Each row of a before or after table is a point. The points were changed in one or more steps. Then noise was added and the rows were shuffled. The steps act on columns, c1 being the first. Write out the steps. A step turns or swaps two columns, mirrors them in a line or flattens them onto one, adds a multiple of one to another, or multiplies or shifts one. Angles are multiples of 10 degrees, from the lower column toward the higher: turns from -170 to 170, lines from 10 to 170 but not 90. Use the fewest steps. Two steps may share a column if one is a turn and the other turns, adds or multiplies; they go together, in the order done. Otherwise the lowest column goes first.
In the rows, zero is written as 128.

Before (11 x 3):
[[130 103 120]
 [172 131  67]
 [140 134  82]
 [126  96  87]
 [127 144  93]
 [138 105 126]
 [115 119 123]
 [149 120 120]
 [165 136 106]
 [143 152 149]
 [143 147 108]]
After:
[[149 134  81]
 [137 120 120]
 [101 119 124]
 [179 153 149]
 [177 137 106]
 [171 146 109]
 [151 144  93]
 [ 92 103 121]
 [ 78  95  87]
 [105 105 126]
 [177 131  67]]
Steps: add 1.5 times c2 to c1

Before (8 x 4):
[[162 126 135 129]
 [153 174 107 142]
 [ 91 101 145 155]
 [143 103 144  65]
 [ 85 163 125 152]
 [145 123 140 153]
 [154  99 120 147]
 [164  92 112 155]]
After, 8 rows:
[[ 99 130 109 126]
 [ 97  83 140 147]
 [101 138 126  95]
 [119 188 107 160]
 [ 90 139 132  82]
 [117 116 111 105]
 [166  87 146 131]
 [167 131 125  92]]
Steps: turn c1 and c3 by -160 degrees; turn c2 and c4 by 140 degrees

Before, 11 rows:
[[114 139 173 155 137  93]
 [179 110 149 118 226 135]
 [149 111 114 150  87  98]
 [144 155 110 138 105 154]
 [115 108  92 111 121  93]
 [124 107  92  33 122 109]
 [156 104  91 110  94 147]
 [131 165 131 129  93  93]
 [120 107 108 138  93 104]
 [131 119 108 141 154  95]
 [117 117  96  81  95 139]]
After (11 x 6):
[[150 110 116 152 109  97]
 [132 164 130 129 114  93]
 [177 108 143 117 169 135]
 [114 107 102 112 127  91]
 [112 140 160 157 132  91]
 [131 120 113 143 139  93]
 [126 107 104  31 125 109]
 [116 117 105  81 116 139]
 [153 103 102 110 113 145]
 [143 153 115 136 118 155]
 [119 107 114 138 115 104]]
Steps: multiply c3 by 0.7; multiply c5 by 0.4

Before:
[[142 121 123 123 121 124 102 120]
 [141 108 134 134 204 156 122 122]
 [131 108 124 147 149 119 124 119]
 [107 110 151 134 109 140 129 175]
 [145 108 121 162 147 146 176 141]
 [ 96 137 116 116 159 127 110 130]
 [135 119 116  78 108 148 159 115]
 [107 128 156  62 137 111 130 140]
 [114 182 153  94 158 119 106 130]
 [ 81 155 169 140 121 126 122 119]]
After (10 x 8):
[[ 77  97 120 135 138 149 144  83]
 [ 93 140 188  94  94 138 113 133]
 [146 161 116  78 165 104 131 125]
 [161 113 111 133  84 103  65 114]
 [ 11  92 166 140 127 124 137 136]
 [ 48 148 133 116  96 130 110 128]
 [163 132 121 123 109 126 147 137]
 [170 110 106 163 160 123  87 106]
 [ 75 135 137  62 126 149 118 129]
 [136 116 108 146 114 129 111 141]]
Steps: multiply c1 by 2.5; turn c2 and c3 by 70 degrees; add -0.5 times c4 to c2; turn c5 and c7 by -120 degrees; turn c6 and c8 by -140 degrees

Before, 14 rows:
[[136 131 142 132  96 142 131 110 118]
 [118 145 146 120 110 134 114 134 134]
 [150 154 134  92 127  89 154 140 130]
 [121 111 133 136  84  92 110 105 154]
 [145 164 163 156 114 148 139 125 147]
 [154 106 140 163 147 138 121 126 115]
 [171  99 128 121 102 145 153 141 153]
 [131 109 126 112 144 132 113 143 162]
 [106  96 119 127 108 106 148  99 148]
 [131 141 152 118 164 138 113 142 114]
 [136 110 143 108 136 113 114 128 107]
 [102 124 110 146 133 110 130 152 118]
 [133 147 132 103 111 118 115  92 133]
 [127 136 162 150 130  98 122 139 130]]
After, 14 rows:
[[117 118  74 126 105 129 129 112 121]
 [132  92 135 131 106 137 126 142 104]
 [133 126  49 146 146 134 162 110 125]
 [137 144 110 156 126 148 141 141 117]
 [130 153 129  99 132 125 150 127 103]
 [105 133 185 109 124 143  97 170 119]
 [173 160 101 103 124 116  93 138 115]
 [128 129  84 119 124 168 132 111 151]
 [138 112  72 136 107 123 107 142 134]
 [153 142  84 129 136 126 144 142 166]
 [149 113 171 139 146 164 108 102  93]
 [122 128 169  99  83 161 114 158 127]
 [146 100   8 104 123 127 111 104 149]
 [103 149 202 129 133 133 128 114 146]]
Steps: turn c2 and c8 by -140 degrees; turn c3 and c6 by 150 degrees; multiply c3 by 3; turn c4 and c9 by 110 degrees; mirror c5 and c7 in the line at 20 degrees

Before:
[[165 127 163 108 182 133 124 146 127 126 114]
 [ 74 136 141 162 106 139 124 128  75 152 135]
 [107 124  98 150 120 138  92 135  82 151 106]
 [ 99 140 138 133  98 142  94 123  87 126  84]
 [155 120 142 105 143 152 130 149 157 147 140]
 [144 154 134 164 156 129 170 119 114 159 101]
 [128 115 132 151 128 153 119 138 152 108 129]
 [130 160 129 149  83 139  88 132 127 126 174]
 [140 143 118  93 148 128 162 155 144 123 126]
 [155 135 149 136 136 120 179 166 134 172  96]
 [115 124 137 158 125 118 163  75  89 186  85]
 [ 95 160 132 128 130 149  84 144 139 144 123]
 [ 86 130 136 182 112  75 136  99  85 177  98]]
After, 13 rows:
[[153 129  99 162 136 137  95 124 112 152 179]
 [127 117 130 209 113 137  84 158 175 129 121]
 [151 110 139 169 118 143  92 132  92 124 180]
 [126 147 117  67 117 129 161 156 124 124 110]
 [128 145 128 151 149 155 117 116 126 109 107]
 [114 154 144  87 119 150 128 138 133 146  95]
 [159  93 135 201 163  75 134 109 108 177 174]
 [123  81 136 162 151 117 163  93  92 188 176]
 [112 114 138 132 180 130 173 149 102 156 147]
 [114 169 146 125 139 121 179 157  94 175 133]
 [161 113 131 124 127 151  82 158 121 145 115]
 [100 154 163  43 147 132 125 143 116 126 132]
 [178 108 140 190 142 142 129 124 142 149 179]]
Steps: turn c1 and c8 by -160 degrees; turn c2 and c8 by 120 degrees; turn c4 and c5 by 50 degrees; multiply c4 by 1.6; turn c9 and c11 by -100 degrees

Before (8 x 11):
[[127 147 131 144 116 149 144 119 148  79  89]
 [123 126 133 106  95  95 148 100 157  96  96]
 [ 78 102 140 153 133  93 106 134 120 171 152]
 [150 133 146 122 116 109 163 137 139 111 138]
 [101 130 154  84  98 125 135 145 118 102 141]
 [139 140 148 121 103 123  61 145 104 177 127]
 [ 86 163 116 146 181 110  95 156 123 187 112]
 [149  85 118  88 160 133 178 114 115  88 150]]
After, 8 rows:
[[ 87 168 155 146 183 112  92 150 126 187 114]
 [121 149 102 143 115 150 144 118 149  87  90]
 [149 133 117 125 111 113 163 135 134 102 140]
 [140 137 184 122 103 122  57 147 107 160 128]
 [ 80 102 165 154 134  88 102 135 118 160 150]
 [148  85  84  88 160 137 178 117 117 100 152]
 [124 123 108 104  96  95 149  96 160  97  97]
 [104 130 138  82  97 127 133 147 116  93 143]]
Steps: turn c3 and c10 by -30 degrees; add -0.3 times c7 to c3

Before:
[[137 133  99  74 151 128 163 142 130 149  73 135]
 [ 82 164 134 152 128 106 115 108 150 146 131  95]
 [159 118 163  96 130 141 130 118 156 123  84 145]
 [134 150 133 123 111 142 152 127 134 123  83 165]
 [151 156 121 147 147  91 141 151 135  89 146 114]
 [151 117  91 114 126 161 137 132 145 124 104 154]
 [136 109 112 109 151 142 159  90 122 138  86 168]
 [166 125 121 178 142  79 133 182 162 105 118 134]
 [124 141 152 149 143  98 135 183 144 127 158 129]
 [ 53 142 144 156 128 109 113 120 154  90 129 112]]
After, 10 rows:
[[138 133  99  53  46 128 163 103 134 135  72 135]
 [136 110 112  89 107 142 157 130 134  89  86 168]
 [166 125 120 168 222  80 140 131 130 187 118 134]
 [ 83 164 134 151 169 107 120 117 127 103 131  96]
 [134 150 134 138 110 142 153 133 132 129  82 166]
 [122 141 151 136 173  98 139 110 130 181 158 129]
 [159 117 164  96  74 141 135 136 129 121  85 144]
 [150 116  91 115 103 161 140 130 129 133 104 154]
 [151 155 123 132 170  90 141 157 130 164 146 114]
 [ 52 142 144 155 177 110 118 166 127 134 130 112]]
Steps: multiply c4 by 2; turn c4 and c5 by 60 degrees; flatten c7 and c9 onto the line at 10 degrees; turn c8 and c10 by 110 degrees

Before:
[[109 146 120 106 126 147 110 142 119 111 135 148 150 128]
 [128 115 128 106 131 137 125 126 105 123 139  80 148 120]
 [114 111 123 149  91 129 132 108 129 108 129 132 148 135]
 [124 115 127 119 111 137 120 134 106 106 144 134  93 159]
 [127 112 129 100 125 146 111 134 137 110 144 145 117 115]
 [112 146 137 103 119 144 148 119 121 113 147 131 147 116]
 [112 160  49 122 114 143 133 113 131 146 133 146 136 113]
 [106 116 146 101 130 139 155 135 116 133 118 127 114 130]
 [130 148 151 103 122 134 107 105 109 123 117 130 138 131]
 [110 142 109 111 104 118 110 123 154 123 147 144 149 124]
 [121 120 138 138 117 149 114  96 158 176 140 133 135 142]
 [118 131 145 162 136 117 184 107 144 112 118 125 146 142]
 [108 118 150 118 124 152 132 135 156 106 132  98 113 124]]
After:
[[124 113 128  99 125 162 109 133 135  83 133 110 116 106]
 [110 158  49 123 111 154 132 113 132 171 136 118 138 108]
 [114 114 120 150  90 133 131 104 129  79 129 122 149 132]
 [110 142 108 112 104 109 111 123 157 117 126 105 151 117]
 [125 113 128 118 111 146 120 134 107  75 120 102  93 148]
 [129 151 153 100 122 141 109 106 106 117 137 134 140 131]
 [110 121 151 122 123 176 130 131 155  74 103 143 117 130]
 [127 114 126 102 129 145 125 125 102 118  85 152 147 125]
 [106 115 145 103 132 147 158 134 118 140 132 136 110 132]
 [111 145 121 107 125 166 109 141 120  84 140 114 150 123]
 [122 120 136 139 118 167 116  96 159 247 124 111 134 138]
 [109 148 137 106 119 159 146 118 120  91 119 118 147 112]
 [116 131 144 163 136 103 184 108 146  85 130 132 146 145]]
Steps: multiply c6 by 2; multiply c10 by 2.5; turn c11 and c12 by -130 degrees; turn c12 and c14 by 20 degrees

Before, 13 rows:
[[145 157 141 103 159 123 140  27 144 136 131 119 117 112  65 138 126 137]
 [136 136 139 130 165 147 138 159 135 132 141 123 108 139 131  37  99 121]
 [117 140 108 105 157 149 121 160 121 155 188 183 220 143 136 145  97 112]
 [125 133 138 158 141 142 144 140 158 145 158 135 134 147 143 114 127 138]
 [131 120 166 120 161 151 115 149 136 167 123 162 120 137 106 110  66 114]
 [147 157 130 137 159 117 140 140  76 135 122 117 116 116 136 108 131 119]
 [141 123 155 133 154 129 138 145 146 118 148 119 137 145 142 117  79 120]
 [112 109 117 120 168 151 148 150 151 112 138 129 137 117 137 141 129 115]
 [ 95 134 138 110 143 135 118 157 118 118 127 115 122 118 107 142 121 144]
 [144 147 116 179 155 141 124 109 126 110 150 125 127 151 118 140  96 120]
 [129 131 116 103 122 137 123 144 144 138 162 192 104 148 144 137 109 209]
 [ 97  61 116 158 132 123 156 146 107 122 127 126 107 147  95 131 125 139]
 [127 116 121 112 120 133 119 132 153 141 122 126 117  90  91 113  81 128]]
After, 13 rows:
[[ 95 110 116 157 142 133 110 145  61 130 125 124 106 146  95 130 130 106]
 [119 120 113 106 213 106 128 161 138 163 181 184 220 144 136 147 132 148]
 [129 146 120 103 110 119 172 145 128 151 154 194 104 149 145 137 132  58]
 [147 123 121 178 208 117 128 109 148 156 122 123 126 150 119 140 131 137]
 [128 153 128 112 102 122 135 133 116 116 138 127 117  87  88 115 126 131]
 [131 137 176 121 230 106 132 150 121 105 160 162 117 136 109 111 118 148]
 [146  75 129 137 220 140 113 138 157 119 130 116 119 117 137 110 126 131]
 [136 137 141 130 238 109 116 157 136 136 138 121 108 137 130  38 125 131]
 [142 145 162 133 206 127 116 149 123 150 130 116 138 145 144 120 124 128]
 [126 157 136 156 167 113 118 142 134 142 156 137 134 148 142 113 128 109]
 [ 93 117 139 110 175 122 145 156 137 134 118 116 121 119 106 145 127 117]
 [146 146 142 101 221 135 121  28 157 126 134 121 117 113  67 138 126 116]
 [112 151 119 122 250 106 104 148 110 142 118 128 137 120 138 142 130 129]]
Steps: swap c2 and c9; flatten c3 and c17 onto the line at 170 degrees; multiply c5 by 3; multiply c6 by -1; turn c7 and c18 by -150 degrees; mirror c10 and c11 in the line at 60 degrees

Before (13 x 20):
[[128 111 150 103 126 188 168 127 132 142 104 152 114 131 118 103 145  95
  135 128]
 [124 119  88 152 179 165 184 113 126 142 108 114 124 156 137 121 104 132
  129 129]
 [ 80 157  98 113 163 166 158 122 139 124 108 152 122 163 159 124 117  99
   89 148]
 [113 141 119 127 155 159 163  96 108 107 125 119 120 194 148 164  90 106
  135 132]
 [146  90  99 145 113 156 103 182  62 153 110 164 155 111 149 163 123 141
  183  77]
 [156  68  67 112 121 158  90 161 116 120 141 156 139 149 138 159 143 145
  163  95]
 [154 126  73 141 110 136 132 114  94  88 108 121 162 119 145 133  87 159
  151  67]
 [ 81 142  99 139 115 160 175 127 141 136 115 101 119 177 115 129  89 107
  110 143]
 [172  96  80 123 113 132 124 141  69 156 149 178 160 111 112 172 117 144
  146 105]
 [127  58 125 118 107 177 113 128 113 177 141 191 140 153 157  87 131 107
  142  93]
 [136 124 113 139 162 131 140 133 138 117  97 115 135 169 132 135  81  87
  102 124]
 [140  62 106 160 111 155  97 137  89 131 146 177 111  95 140 160 132 130
  143 117]
 [102 119 114  90 132 135 161  97 119 165  80 108 109 135 148 109 110 107
  141 153]]
After, 13 rows:
[[186 108 106 141 117 153 102 156  89 132 146 176 150 106 160 159 127 131
  144 117]
 [194 120 125 157 147 177 136 150 112 178 140 191 143 153 118  87 127 107
  143  93]
 [144 127 149 119 115 188 144 132 131 142 104 153 134 122 104 103 142  95
  141 129]
 [145 165 115 148 109 134 142 118 118 164  80 107 131 128  89 109 107 107
  134 152]
 [138 141  88 137 107 165 162 132 127 142 109 114  81 141 152 120 106 131
  120 128]
 [143  98  81 113 163 132 117 173  69 156 150 179 131 113 122 173 111 145
  141 105]
 [175  81  66 138 140 158 125 161 115 120 141 156 131 153 113 159 130 146
  166  94]
 [121 133  73 146 166 135 125 156  94  87 108 121 133 120 140 132  82 159
  136  68]
 [130 146  99 115 125 160 169  82 142 137 115 100 144 160 139 128  97 106
   97 143]
 [121 165 120 148 112 159 174 122 107 106 125 118 104 178 128 163  90 106
  121 132]
 [129 120 113 133 123 131 153 134 140 117  98 115  94 161 140 134  93  86
   87 124]
 [117 152  98 160 110 166 157  78 139 124 108 152  97 152 113 124 132  98
   88 148]
 [158  68  99 149 159 156 111 138  63 153 111 163 133 118 145 163 104 142
  177  78]]
Steps: turn c1 and c2 by 110 degrees; turn c2 and c8 by 110 degrees; swap c4 and c15; turn c5 and c13 by -110 degrees; multiply c7 by 0.4; turn c7 and c14 by -30 degrees; turn c17 and c19 by 20 degrees

Before, 12 rows:
[[180 133 168 148  90 162 145 155 117 106 110 146 133 118 182 128 117 131
  141 127 111 155 108  92]
 [128 146 165 171 115 142 152 143 161 137 114 136 152 162 104 127  93 104
  143 113 122 173 111 100]
 [136 111 139 171 113 116 157 150 146 112 135 119 129 125 137 125 127 118
  175 115 129 118 122  67]
 [169  87 150 103  78 142 132 168 167 153 149  96 179 140 139 115 151 166
  133 142 134 193  88 171]
 [111  97 164 176 120 133 113 145 124 190 143  90 126 147 133 101 121 198
   97 125 175 103 195 138]
 [173 137 110 159 125 137 135 166 125 131 104 124 155 161 112 140 119  99
  160 125  91 146 130 117]
 [154 135 143 159 108 130 172 138 137 121 141 168 124 144 147 124 112 114
  141 148  94  95 106 124]
 [154 151 138 157  98 106 121 100 110 104 156 117 129 125 136 147 115 138
  145 116 120 133 119 125]
 [109  98 197 126 130 153 149 148 116 218 167  61 143 125 130 136 120 173
  127 114 148  95 175 149]
 [ 90  75 153 135 100 192 115 141 146 207 175  64  96 118 145 116 116 176
  122 126 178 129 197 168]
 [145 100 157 181  75 155 102 147 134 161 125 155 133 147 153 155 126 135
  166 107 147 133  98 109]
 [169 135 127 178 100 143 148 142 142 116  88 120 153 122  93 137  75 125
  144 134 115 109  93 104]]
After, 12 rows:
[[166 156 179 130 128 127 150 143 116 150 184  64 140 129 127 138 122 175
  121 164 163  95 140 152]
 [ 78 129  91 179  97 154 146 143 142 129 132 121 155 123  93 138  74 122
  144 111 135 111 118  98]
 [185 133 177 135 100 115 113 144 149 136 146  61  96 115 142 120 120 178
  120 174 210 127 166 178]
 [167 141 150 172 119  85 112 144 124 140 159  88 131 150 132  98 120 199
   99 180 157 103 158 137]
 [ 86 135 100 163 126 166 140 165 123 136 115 124 155 160 114 138 115 101
  158 147 116 145 127 114]
 [125 144 118 173 114 140 150 145 163 140 161 141 154 162 103 130  89 102
  147 119 139 174 108  96]
 [120 108 138 169 113 124 161 148 146 110 140 118 130 122 136 124 131 119
  173 133 121 121 115  47]
 [ 76 118 116 149  87 156 146 154 111 120 170 152 131 120 184 123 114 130
  139 128 150 153 118  86]
 [110 132 128 181  73 126 103 151 135 129 156 154 132 143 153 155 130 134
  168 118 162 132  92 105]
 [ 93 127 143 155 110 156 173 139 138 128 139 167 122 143 150 124 113 112
  143 112 115  93 135 126]
 [ 77 114 153  99  77 131 134 165 168 116 145  93 180 140 139 115 151 165
  133 104 144 190 122 183]
 [102 128 160 156  97 124 120  97 107 128 139 117 134 127 131 148 115 140
  147 130 102 134 113 122]]
Steps: turn c20 and c23 by 60 degrees; turn c1 and c20 by 160 degrees; flatten c2 and c10 onto the line at 40 degrees; mirror c3 and c11 in the line at 40 degrees; turn c6 and c21 by 60 degrees; multiply c24 by 1.3

Before (11 x 32):
[[134  80 120 113 111 134 131  98 130 126 128 129  92 114 141 144 117 146
  111 190 118 148 164 133 115  89 105 142 160 105 151  78]
 [ 97  81 146 116 106  76 149  98 127 121 127 125 138 142 121 115 105 131
  133 119 154 139 138 141 124 145 143 147 139 113 130 123]
 [101 125  37 115 107 140 112 133 134 106 178 143 134 184  92 119 168 125
  143 134 142 161  38 123 140 181 129 141 100 143 133 134]
 [219 139 157  73 149 160 169 142 143 122 130 142 129 104 138 124 150 161
  148 119 138 163 167  92 123  87 104 162 157 140 154 122]
 [ 96 152 138 101 129 121 163 106 136 116 204 125 134 122 144 122 104 119
  141 125 175 158 155 134 132 108 103 161 166 105 151 120]
 [122  90 154 121 120 102 144 154 130 101 146 158 120 110 109 149 158 120
  142 127 125 151  91 139 136 142 150 154 139 105 118 122]
 [ 99 150 153 121 212 161 169 175 152 113 131 133 137 162  92 168 179 153
  154 146 130 127 169 108 169 156 209  59 142 197 102 133]
 [108 145 152 134 235 105 163  95 143 106 137 128  91 162 141 120 180 125
  157 110 117 151 164 133 159  89 123  91 163 112 135 132]
 [125 144 158 108 113 150  93 100 128 104 185 130 128 122 133 124 176 123
  111 178 161 129 129 140 140 102 133 135 139 105 135 110]
 [101 136 141 109 124 160  39 103 160 170 127 140 130 110 142 162 164 124
  144 129 121 161 124 131 115 113 204 150 150 105 138 107]
 [171 119 155 135 126 171 161 112 139 114 133 122  92 130 123 127 166 144
  154 141 111  65 162 124 139 118 108 134 141 129  95  96]]
After (11 x 32):
[[101 136 140 108 127 160  92 100 162 120 127 142 131 112 144 163 162 123
  143 131 122 161 118  19 114 105 148 150 128 118 137 109]
 [101 149 152 122 189 163  98 177 151  64 132 136 137 149  93 167 178 153
  154 146 132 124 178 103 169 179  46  58 127 187 104 134]
 [169 120 155 134 125 170 133 112 140  61 134 121  94 118 122 124 164 142
  153 139 113  65 160 165 137 115 116 136 126 131  95  98]
 [121  88 155 120 120 100 135 156 129  46 146 157 119 124 108 150 157 119
  141 128 126 150  88 118 137 136 102 155 127 115 117 123]
 [105 146 152 133 205 108 143  94 141  57 138 127  93 147 142 119 179 124
  158 112 116 150 170 151 162  84 108  91 128 128 136 132]
 [ 96  84 146 117 112  77 145  99 128  71 128 127 140 138 122 116 105 131
  133 118 153 136 141 130 122 140 102 149 129 108 130 123]
 [220 140 158  73 141 161 111 142 143  70 134 141 130  92 137 125 150 159
  146 117 139 165 157 184 125  97 111 161 127 157 153 123]
 [ 98 151 138 101 127 124 149 106 136  67 205 124 134 111 141 121 104 117
  144 125 174 157 153 164 132 100 115 161 127 112 152 118]
 [134  78 121 113 114 133 142  96 130  77 128 127  90 104 142 143 117 145
  111 192 119 148 156 145 113  82 141 144 130 119 154  74]
 [100 127  39 117 115 141 118 130 137  56 178 144 137 211  91 119 166 124
  142 133 143 162  63 121 138 185 139 141 128 130 134 135]
 [122 143 159 109 117 147 131 100 129  55 184 129 126 122 132 127 176 125
  112 178 162 131 129 101 142  95 153 134 127 117 137 109]]
Steps: multiply c5 by 0.7; turn c7 and c27 by -130 degrees; turn c7 and c24 by -110 degrees; shift c10 by -50; add 0.5 times c12 to c30; turn c26 and c30 by -20 degrees; turn c14 and c23 by 20 degrees; multiply c29 by 0
